Each row is a point. Examples show where two turns around zero, p and q, send a point. Where does a point land after both, in the order given? Backwards means that the second turn is done in reverse. Each puzzle has new turns, and all numbers are rounded.
(in the rows, 128 means zero)

Turn p:
[121 111 152] => [120 129 157]
[142 120 162] => [142 138 161]
[139 126  97] => [137 107 104]
[ 99 119 142] => [ 99 134 143]
[162 129 138] => [162 128 137]
[105 164  77] => [109 132  64]
Turn q:
[164 130 161] => [166 125 159]
[ 95 143 122] => [ 92 135 129]
[ 93 111 107] => [ 96 113 101]
[160 128 122] => [158 138 123]
Where do these land?
q, then p: [118 168 121] => [116 166 116]
p, then q: [121 144 108] => [120 140 106]
q, then p: [123 106 170] => [127 112 173]
q, then p backwards: [169  99 101] => [169 154  98]
q, then p: [108 124 141] => [109 125 143]

Turn p:
[109 146  92 166 138 110] => [130 133  89 166 141 101]
[131 116 123  82 134 144] => [118 131 130  87 143 151]
[165 130 142 102 131 173] => [147 138 140 103 118 182]
[119 150 141 126 110 107] => [112 149 140 135 113 108]
[172 118 157  98 133 139] => [155 135 164  94 122 153]
[138 120 140 131  89 134] => [125 120 133 118  87 128]
[ 95 112 128 131 160 133] => [112 105 129 141 165 132]
[111 138 140 142 118 118] => [113 129 135 148 119 115]
[113 122  90 173 138  94] => [140 114  91 159 143  82]
Turn q:
[124 127  99 101 110 155] => [123 125  99 104 105 154]
[146 135 126 101 149 117] => [142 133 129  98 151 127]
[146 157  91 138 156  83] => [130 163 101 116 163  83]
[134  80 132 125 131 145] => [147  92 120 143 134 154]
[ 92 134 167 174 119 155] => [ 94 131 166 179 108 141]
[121 131 149 144  93 139] => [127 127 146 147  91 129]
[153 128 151 132 149 117] => [152 135 150 131 153 124]
[107 131 109 108 118 112] => [110 116 113 105 120 112]
Where do these land?
q, then p: [141 131  95 133 102 125] => [133 145  96 116 112 112]
p, then q backwards: [160 130  88 134 162 113] => [179 118 103 128 148 110]
p, then q: [151 117 144 134 136 146] => [153 128 137 135 122 151]
q, then p: [109 143 131 131 117 145] => [102 127 126 137 114 133]
p, then q: [106 113  90 103 118 131] => [103 110  96 100 139 130]
q, then p backwards: [110 127 131 150 125 132] => [107 139 137 142 123 129]
p, then q: [137 145 120 103 141 120] => [120 150 136 105 140 131]
q, then p backwards: [112 119 225 136 123 111] => [126 104 221 141 141 104]

Turn p:
[156 115 109  85 135 126 171 148 125] => [159 102 114  98 127 128 177 143 139]
[161 102  98 156 143 122 111 118  88] => [161 113  79 137 137 132 102  97 116]
[148 160 161 147 121 142 128  92 160] => [131 181 164 141 130 143 132 102 144]
[ 89 156 108  76 135 146 126 119 120] => [ 90 136 123  68 116 134 131 150 118]
[ 80 124 104 142 109 153 123 112 125] => [ 80 121 118 131  92 144 115 118 115]
[137 111 160 151  92 106 103 142 117] => [154 119 154 163 117 104  95 130 116]
[127  84 124  89 151 111 127 139 134] => [135  77 130 103 150 127 127 140 150]
[122 146 126 157 119 151 108 136 149] => [111 157 123 157 113 136 114 136 142]
[147 127 136 142 126  73 104 109 156] => [135 133 146 140 152  83 110  94 156]
[113 155 152 136 149 150 180 166 106] => [124 140 126 144 145 149 177 169  85]
Turn q:
[101 155 119 121 146 133 118 144 162] => [ 90 149 117 111 150 136 131 125 152]
[113 128 135 129 121 132 127 188 160] => [104 143 135 126 142 122 129 175 169]
[119 105 149 125 162 104 122 116  95] => [124 117 144 127 144  97 131 123  78]
[133 120 102 116  98 160 116 119 105] => [135 114 119 121  92 164 108 137 117]
[153 143  98 148 117 152 148 115  85] => [159 128  91 152 102 158 138 129 102]
[181 131 106 139 112 134 112 111  94] => [179 126 104 142 112 144  96 123 107]
[140 119 154 107 156  90 121  99 121] => [146 122 148 107 150  93 127  98 102]
[143 105 167 102 170 120 146 102 132] => [147  98 159 110 169 114 152 107 108]
[ 96 126 149 156 125 135 118 140 175] => [ 86 135 152 153 143 126 126 126 167]
[ 82 121 108 136 120 109 145 159 196] => [ 72 123 118 124 127 100 143 137 196]
[148 155 122 128  81 139 135 114  83] => [167 153 123 134  77 154 128 127 110]
Where do these land?
p, then q backwards: [111 128 124 106 133 110 129 117 113] => [117 115 126 102 145 117 121 122 125]
p, then q: [159 159 167 162 173 180 115 110 103] => [138 166  96 143 167 201 126 124  99]
q, then p backwards: [131 103 129 125 119 157 136 110 120] => [120  93 138 126 119 143 142 127 120]
p, then q: [173 149 133  96 107 140  85 161 130] => [163 165 119 104 144 123  94 153 170]
q, then p: [108 131 131 136 176 153 121 107 129] => [101 117 113 118 148 166 124 117 100]
p, then q: [124 102 128 126 125  77 157 111 155] => [129  92 153 135 136  89 152  96 129]
q, then p backwards: [131 110  78 136 109  85 137 133 135] => [134 121  72 126 102 106 107 149 128]
q, then p: [109 120 113 122 122 123 161 151 156] => [106 104 137 135 120 115 161 137 151]
q, then p: [150 188 152 111 119 181 127 158  87] => [157 190 105 121 112 165 153 179 110]
q, then p: [114  94 131 139 115  92 112 151 125] => [124 111 142 147 137  81 106 139 125]
p, then q backwards: [ 97 124 123 150 111 111 129  98 155] => [ 87 121 136 147 123 117 118  99 149]

Turn p:
[140 147 136 172 111 135 138 111 153  97 142 139] => [133 145 153 154 102 126 119 101 161  96 127 131]
[130 119  96 105 112 109 134 148 106  94 112 111] => [126 122  84 110 112 125 138 156 115  95 115 123]
[174 101 139 114 147 136 112 124 124 149 134 115] => [179 104 130 115 147 130 113 132 122 145 143 134]
[125 136 107 101 154  80 121 118 118 137 113  94] => [127 130  77 112 154 107 114 125 108 134 127  92]
[ 96 144 172 154 113 173 118 105 158  99 135 147] => [ 94 130 199 132 109 152 110 102 149 113 118 132]
[116 134 130 127 133 163 156 107 132 114 131 164] => [113 139 153 121 136 144 151  99 136 113 116 161]
[136  90 140 146 141 142 102 138  99 160 157 119] => [146  93 135 152 132 142 116 139 103 155 168 145]
[124 166 124 144 120 153 151 153 128 128 116 144] => [123 171 140 141 119 153 155 137 138 126 116 130]
[124 121  85 104 133 121 108 120 131 161 139  97] => [124 103  78 116 141 137 125 127 142 160 143 113]
[140 120 115  99 131 101 115 143 118 143  88  88] => [148 116  90 108 134 121 124 155 105 145 108  90]
[108 142 168 168 124 152 158 104 125 112 149 143] => [112 142 183 152 117 136 142  89 124 104 143 132]
[117 109 106 113 164 106 126 157 154 131 117 123] => [120 116 104 138 174 114 123 159 137 130 108 123]
[125 140 126 137 134 129 105 123 117 127 125 169] => [117 151 131 132 122 130 106 122 121 140 122 162]
[131 107 104 112  98  88 146 140 125 147  92 128] => [135 118  92 123 110  89 158 146 118 145  97 121]
[133 144 172 124 104 132 131 128 133 122 173 140] => [123 140 173 114 110 114 128 129 143 120 171 132]
Turn q:
[135 144 151 109  96 131 158 126 114 101 138 108] => [139 134 136 104 115 119 157 126 119  80 139 113]
[165 149 150 112 118  98 120 118 125  86 114 115] => [174 133 137 113 133 112 119 122 140  80 103 125]
[135 130 125 149 144 143 123 145 110 140 134 136] => [134 135 137 146 137 151 127 135 111 147 135 123]
[119 115 101 142 139 148 112 132 113 100 140 111] => [117 120 108 163 125 147 109 123 113 110 136 113]
[136 136 124 151 122 141 120 143 138 140 139 122] => [133 144 135 152 119 138 136 127 138 142 138 120]
[133 133 149 121 145  76 225  85 147 120  71 140] => [131  84 130  72 170 114 202 106 137 113  68 168]
[116 114  41 105 117 150 110 152 131 135 138 180] => [107 152  56 138 101 158 101 161 116 153 146 174]
[128 105 120 130 133 108 120 132 115 148 148 116] => [138 110 115 139 127 108 123 136 116 151 137 112]
[126 106 157 142 124 137 113 150 124 129 137 134] => [127 120 162 147 121 124 119 148 124 131 145 128]
[115 108 151 125 153 153 109 134 121 132 141 126] => [112 111 151 133 139 138 102 133 123 134 155 115]
[115 126 139 120 133 114 152 125 124 146  71 113] => [108 111 138  99 137 128 148 142 134 135  78 116]
[144 125 107 114 136 148 109 129 151 145 139 121] => [133 130 109 127 117 146 110 126 157 147 146 121]
[114 159 140 113 150 117 118 139 121 138 135 124] => [126 153 131 115 162 118 118 133 128 134 133 110]
[132 147 121 141  70 150 120  70 120 138 136 158] => [127 158 135 110  68 126 128  75 105 134 128 155]
[106 124 143 147 138 106 112 138 165 122 139 114] => [114 126 138 160 146  95 125 125 159 129 132 126]
Where do these land?
q, then p backwards: [138 152 119 139 133 160 111 120 116 102 125 125] => [131 155 127 152 145 148 122 115 116 103 122 119]
q, then p: [155 157 128 111 113 151 126 168 198 114 136 159] => [119 171 163 126 138 127 127 140 208 118 128 149]
p, then q: [140  94 117 131 113 123 119 145 136 117  90 137] => [136 119 133 135 110 137 128 166 130 129  91 145]
p, then q: [143 137 148 148 113 123 125 135 108 123 139 154] => [149 159 148 129 120 112 134 125 112 122 135 141]
p, then q: [110 115 137  86 120 139 110 106 152 133 136 145] => [103 109 129  93 133 105 104 143 143 142 140 141]
p, then q: [124 135 172 146 145 134 140 128 128 134 103 105] => [140 116 164 126 137 134 132 118 120 118 115  85]
p, then q: [ 76 167 134 157 129 148 123 113 143  98 139 152] => [ 69 157 160 133 133 114 119  91 131 107 125 134]
p, then q backwards: [135 104 119 123 124 103 126  81 131 128 127 135] => [126 115 123 123 127 100 125  78 134 124 138 126]
p, then q: [177 110  95 131  89 138 160 151  98 134 132 104] => [169 120  97 135  91 157 178 144 126 113 144 146]
p, then q backwards: [131 141 122 143 134 131 164 136 115 161 116 143] => [131 154 117 166 122 117 150 139 126 145 138 136]
q, then p: [ 93 134 114 109 114  90 101 159 148 168 157  91] => [111 138  82 157 137  97 126 150 155 150 148  75]
p, then q: [104 124 151 118 137 111 116  99 101  82 117 123] => [116 124 125 119 126 109  86 126  91  90 115 115]
p, then q: [136 135 151 165 140 139 135 114 100 140 140 127] => [148 133 154 134 121 133 133  92 100 131 142 120]
q, then p: [142 110 120  90 155 105 117 136 124 142 106  97] => [148  95 100 121 151 133 116 165 136 140 110 112]
q, then p: [115 105  95 124 161 125 146 131 123 144 158 126] => [123 104  94 155 151 140 144 123 127 142 150 147]
